Every row gives one point. To make a cloud, some directions were put in groups of two or more. Within a group, all points are equally far from the middle, so they leave a hole (a ring in 2 directions, a hollow ball in 3). The other directions are filled evenly. Then the cloud was stretched, turned, moved and blurred a little. Count the holes, and give their numbers of directions, smallest first.

Cloud (20 x 3):
[[-0.25 -0.39  0.23]
 [-0.39 -0.40 -0.09]
 [-0.43 -0.30  0.02]
 [ 0.14  0.25 -0.21]
 [-0.04  0.22 -0.38]
 [-0.04  0.36 -0.13]
 [ 0.07 -0.40  0.27]
 [ 0.20  0.25 -0.13]
 [-0.44 -0.11 -0.38]
 [ 0.25 -0.34  0.13]
 [ 0.33  0.16  0.44]
 [-0.47 -0.19 -0.05]
 [-0.40 -0.31  0.06]
 [ 0.18  0.14 -0.37]
 [-0.29 -0.53 -0.10]
 [ 0.08  0.36 -0.06]
 [-0.09 -0.40  0.30]
 [-0.47  0.22  0.17]
 [-0.16 -0.29  0.48]
 [ 0.37 -0.08 -0.06]]
Holes: 1 (2)

Cloud (27 x 4):
[[ 0.58 -0.22  0.12 -0.40]
 [-0.01 -0.37 -0.41  0.00]
 [ 0.11  0.05 -0.20 -0.52]
 [ 0.54 -0.05  0.16  0.13]
 [ 0.40 -0.14  0.00  0.23]
 [ 0.18 -0.20 -0.33 -0.34]
 [ 0.24  0.07  0.25  0.26]
 [-0.13  0.13  0.21  0.23]
 [ 0.24 -0.09 -0.53  0.00]
 [-0.41  0.00  0.59 -0.35]
 [-0.25 -0.12  0.54  0.01]
 [ 0.09 -0.38  0.44 -0.45]
 [-0.38 -0.11 -0.37  0.32]
 [-0.46 -0.06 -0.33 -0.17]
 [ 0.08  0.01  0.36  0.10]
 [ 0.07  0.36 -0.12  0.08]
 [ 0.14  0.30  0.03 -0.42]
 [ 0.05  0.00 -0.11 -0.47]
 [-0.08  0.03 -0.23 -0.08]
 [ 0.36  0.11  0.06 -0.10]
 [ 0.19 -0.28 -0.58  0.32]
 [-0.02 -0.52  0.10 -0.30]
 [ 0.30 -0.35  0.22  0.04]
 [-0.24  0.07 -0.36 -0.28]
 [ 0.40 -0.03  0.13 -0.55]
 [-0.13 -0.47 -0.37 -0.33]
 [-0.34 -0.33 -0.23 -0.01]]
Holes: 0
